Each wall is flat, endless, passes through zero and stands at right angles to its row. A trip goes straight from one point to another. Which walls does it cross, in order?

Walls:
(1): [22 25]
(2): [  4 -21]
(3): [22 23]
(4): [11 94]
(5): [-6 19]
Trips:
[ -4 -19] to [-25  -2] -> 5, 2
[  2 -21] to [ 18 -11] -> 3, 1
[-2 45] to [-15  58] -> none

Walls:
(1): [43  6 26 10]
(2): [-25 -22   2 -12]
(3): [-39  -2   9   4]
(4): [ 2 29 -5  0]
(5): [-12  25  46 -17]
Trips:
[-68  48  21  38] to [ 3 12 15 29] -> 2, 1
[ 30 -31  -9  12] to [-69   5  30  25] -> 2, 3, 1, 5
[-73   5   9 -38] to [ -4 -11  50  32] -> 1
[-37  55  -8   8] to [-16 -40  20  -4] -> 2, 4
[ 24  11 -29 -13] to [-70  74 -36  19] -> 1, 3, 5
[ 30  60  23 -43] to [ 43  -2 -14 -36] -> 5

Walls:
(1): [ -2  -3 -20 -44  -9 -27  -7 -31  24]
(2): [  0  -7 -18  22 -31 -26  12  42  56]
(3): [-13 -39  -4 -35  39  11 -21  -1  13]
(4): [ 68  31 -14  -8  -2 -19 -22   9 -27]
(5): [  0 -13  17  60  74  21  53  83 -41]
(6): [-32   2 -50  23   4  38 -24 -89  22]
(7): [13 16 50  7  9  2  5  1 37]
Trips:
[-26  -2 -34 -29  11  65  13 -16  35] to [ 37 -12  -3  40  -4  20  50  43  50] -> 2, 7, 5, 1, 3, 6
[ 63  20   1  13   3 -15  26 -12 -22] to [ 35  27  52   8   8  -2  16 -30 -18] -> none
[ 32 -69  -7 -48   8   7  50  12 -39] to [ 14   1 -17  -1  37 -27 -31   5  46] -> 2, 7, 5, 6
[  0 -29 -46 -31  29  32  17  12  31] to [-55  15  17  39   7   3  -9 -23 -24] -> 2, 1, 3

Walls:
(1): [-44 -17 -24   1 -34   4  14  64  21  36 -14 -26]
(2): [-23  45  21  30 -15  27 -22  33  47   2  -3 -31]
(3): [ 32  15  65 -59  24 -24  -9 -20  11  20  51 -40]
(4): [ 50  68  34  -8 -22  15 -36  16  67  10 -45 -19]
(5): [  6  -7  -8  18 -25 -13  45  32 -15  22 -61  43]
(6): [-23 -17 -57  20 -39 -18   2  10 -30  16 -50 -20]
Trips:
[-25 -89 -20   7 -26 -28  21 -37  56  -5 -75   9] to [ 38 -34  14  22 -52 -22 -40  -2  10 -18 -39 -22] -> 4, 2
[ 48  29  31 -18 -24  22   5  -2 -25  27 -20  10] to [ 48  46  33 -51  23  -9  -1 -16  67 -12 -17 -46] -> 2, 5
[-47   9 -39  27   3  29 -40  19 -19  36  25  -8] to [ 24 -62  29 -29 -19  11  24 -43 -24 -19  21  45] -> 2, 1, 6, 3, 5
[-23 -33  -3  38 -14  37 -49  21  18   9  -6   7] to [ 19 -38  -5 -18  47  -6  32 -72  -7  32   8 -31] -> 4, 2, 1, 3, 6

Walls:
(1): [ 56 -31 -13 -12  34 -36  24   5 -25 -16 -23 -16  13  40  14  -5 -36   2]
(2): [ 23  15   5  33   1  13  12   9 -20  20  19 -26 -14  21 -15 -22  45 -14]
(3): [-82  16 -10  -6 -22 -46 -18  26 -20   9  16 -10  19   1  39   8   8 -64]
(4): [-34  -4   8  18 -35 -32  39   0 -15 -25  56 -43  64   7 -47  21  43  37]
(5): [ -5  14  14   8 -54 -16  35  75   0  17   6  45 -15  42   1  20 -15 -53]
(6): [-26 -14 -22  40  18  16  40 -72  22  -2  24 -16  34  -7 -36 -63  27 -15]
(7): [-22 -13  48 -68  -8 -14  -5   6  18  24  19  -8   9   5  14  13  65 -53]
(8): [ 18 -11 -56 -37 -20 -10  41  14   8 -26 -14  -4 -86  25  65 -49  17  30]
Trips:
[ 20  53   7 -31 -22 -29 -35 -12 -29 -52  -9  -6 -42  55 -21   0 -11  20] to [ -6   2   2 -23 -22 -11  30  14 -27 -29  -8 -25  79  19  28 -44 -11  20] -> 4, 2, 3, 5, 6
[  9   2  22 -30  52 -37 -11  12   4  13  -9  -4 -21  19  18  -1  11  36] to [ 17   9   0  -6  14 -38   9   9  10 -11 -13  -9 -26  -2 -58  -9 -38  83] -> 7, 4
[-25  27 -58  -8 -15  29  40  36   0  72 -39  -6  -7 -35   8  -2  15  23] to [  5  -5   8   0  27   8  44  -9 -10  13  -3 -22  11 -14 -13  37  13  60] -> 3, 4, 5, 6, 1, 8

Walls:
(1): [-44 -18  37 -21  -3  25  50 -17  22 -29  37  40  45   8   3  16  15  -4
 -40  -6  52   4  16  -2]
(2): [-20 -36 -59 -22 -45   2 -26  20 -16  55  -5  -6  47 -21 -11 -18 -34   5
 -10  13  15  -4  17   8]
(3): [-49   3 -25   3 -11 -21 -31 -26 -42 -36 -38  10   4 -10  43  25 -15   0
  -1  -2   3  62 -26 -20]
(4): [  9  31  -6  56 -26 -43 -16  -1 -23   2 -24  44  -2  26 -42  -6 -10  70
 -44 -44  -5   3 -28 -17]
(5): [-15 -46 -38   4  -1  25  43  -3 -17   6 -23  23  19   2   5  93 -11  -7
  -3 -12  16  40  15 -55]
(6): [ 24   3  52 -28  17 -19 -29  39  24 -29 -17  65   9  13  -5 -44 -51 -20
  28 -30 -18 -33   9  42]
(7): [ 44  39 -68 -34 -24 -18 -34 -21   2  50  18  48 -16   9 -20  41 -15   4
  -3  -9  46 -28  22 -27]
Trips:
[ -3 -20 -34   0 -18 -20  12  -4 -32   3   2   9  19 -40  -8  37  17 -24
 -16  22   9 -12 -55 -10] to [-46 -23 -10  22   7   3 100 -10  26 -14  45 -17  -7 -20 -11 -40  -1 -11
  -3 -35  29  39  43  28] -> 4, 7, 3, 2
[ -8 -12 -34 -90 -23 -25 -12  -3   8  18  29  11 -25 -16 -29  50  20 -30
 -12   2  46  95  28  -9] to [ 30   1 -15  71   8 -70 -32  -4 -48   1  45   1 -16  14 -15 -28   9 -35
  36 -31 -11  31  35 -18] -> 1, 4, 2, 5, 6
[  9  14  -7  16 -23 -37 -13  12  -8 -26  50 -17  20 -32   9  53   0  23
   5 -26  13   7  35   5] to [ 21  -4   3  -7  21 -27 -16  26 -19 -15  -6 -32  -2 -50 -51  22 -19   3
 -14 -44  21 -22   0  27] -> 1, 3, 6, 5

Walls:
(1): [-12 -16  25 -55 -20  48 -81   0 -11 -38 -13  59 -26 -14  18  21  41  30
 -15  18 -74  32   2  56 -62 -40   0  36  29 -27  47 -61 -32  26 -16 -46
  20 -31 -53 -39  -7   4   2   4  48  38   3   5]
(2): [-45  22 -18 -22  24  -7 -25  38 -44  30 -12 -17  61 -13 -39 -39 -15 -53
  -9 -43  34   0  54  21 -27 -46  -8  59   9  21  -4  -7 -14 -67 -40 -18
 -19  20  -9 -80 -32 -33 -65   9 -39  13   6 -32]
(3): [ 11   2 -39   1 -19   6 -32  28   8   8 -46 -39  -2 -15   5  37 -81 -54
 -72 -14  -9 -22  30  16  16  53 -23  28  -9  26  31  12 -52  22  28 -17
  57   3  15  64 -46  60  18  20 -19 -13 -27   0]
(4): [ 63 -66 -20 -28 -78   2 -21  31  17   2  49  10 -34  -2  42 -28   1 -38
  25  -1 -29   4  -7  -5 -38 -15 -22  -3 -12  -5 -24 -32  -2   4  -3 -43
  -2   2  21 -14  14 -67   3  21   5 -29   0 -13]
(5): [ -4 -32   3  -7  48  45  -1 -50  42  25  31   6  19   5 -18  -3  32 -11
  -2 -11  -4 -69   0  39 -47   1 -16   4   7 -47   5 -19  -9  -7  -4  -7
  46  24 -27 -63  11 -25  -6 -44  20  -4  53 -16]
(6): [ 38  52  -2 -24  48  -5 -47 -18 -26 -52  17  31 -37  23  42  25   4 -23
  33   0 -18  26 -18  50  10   9 -15  11  27   2   0  -2 -20  24  42  16
   1   1 -24 -15 -19   6  23  45  22 -13 -51 -52]
(7): [ 22  34   4 -57 -10  42  -9  37   9  52  18  -9  -6  -8 -77  54   6  12
  19 -31  -4   9  45  -6  15  -2  39  22  49  70  20  48   1   0  -1 -29
  15   7 -37  -5 -22 -24 -56 -20 -13  -3  16   1]
Trips:
[-11 -19 -21   9   4 -21  12 -10  19  10  14  42  43   6  -8  44 -20   7
 -15  11 -69 -31   9  -6   4  14 -33  -2  25 -13 -29  56 -12 -21  14  36
  17   7  -9  72  -8   0 -15  33  -4  10   5  13] to [ -9 -62 -41 -44 -31   7   0 -29  54  -9  24 -15  -6  19  31  32  41 -37
  28 -31 -44 -84  -6 -14 -29   4  30 -29  17 -11  10  16  28  58  68 -19
   5  16  40  -6  15 -10  -1   5 -22 -46  -4 -57] -> 5, 4, 6
[-48 -22  -1 -64  -9  59 -35  11  -5  52  21  29 -27  23  -3  40 -17   9
 -20  26 -12  -7 -37  -7 -14  16   0  38 -40 -16  -1   8  26  33  20 -14
 -51  -8   9 -44   6  15  26  33 -71 -16  37   6] to [ -4 -19  25 -47   4 -27 -29 -24 -39  27  10 -38 -25 -13 -27  -4  -3  14
  28   4  40  37  10  -2  -2  -3  -3  -8 -36  -7  16 -30  26 -31  -2  37
   6  -6 -22  28   6  10  48 -22  -4 -19  -5 -33] -> 3, 2, 6, 5, 7, 4, 1
[ 54  22  32 -14  29   2  21 -14 -14 -71  39 -30  14 -13   2  91  39 -57
 -10 -62  12 -43 -33 -17   4  16 -17  33   5  47 -25 -16 -69  35   1  -7
  39  56  40  -1   1 -30  33  -8  40  34 -22 -41] to [ 25  14 -48 -48 -16   5 -26  -3 -54   9 -35  -5  16   3  79  14 -33 -40
  21 -13  24  -9   7 -29   8 -12  30  -4 -48 -24 -12 -27  -8  15   5   8
  36 -40  50 -21 -20 -60  -9  13   1 -51  70  20] -> 2, 7, 5
[-17  -4  47  36  29 -12 -24  -6  35 -37 -23  58  26   9 -26   0 -38 -17
   8  42  20  79  -3 -66   1  13 -23  10   5  64  13  -4   1  12 -20  20
 -17  31 -56 -27 -10 -24  38  -4 -24 -64  -2 -15] to [-37 -26 -37 -35  40  15  -3 -32  -5 -32 -42  54   2 -18  13 -62  20  -4
 -29   2  15  13  -5  13 -89  -1  -1  21 -17  21   6  40   6  69 -19  42
   7  19  77 -52  15  -3 -23  -5  35 -18 -35  -6] -> 7, 1, 5, 4
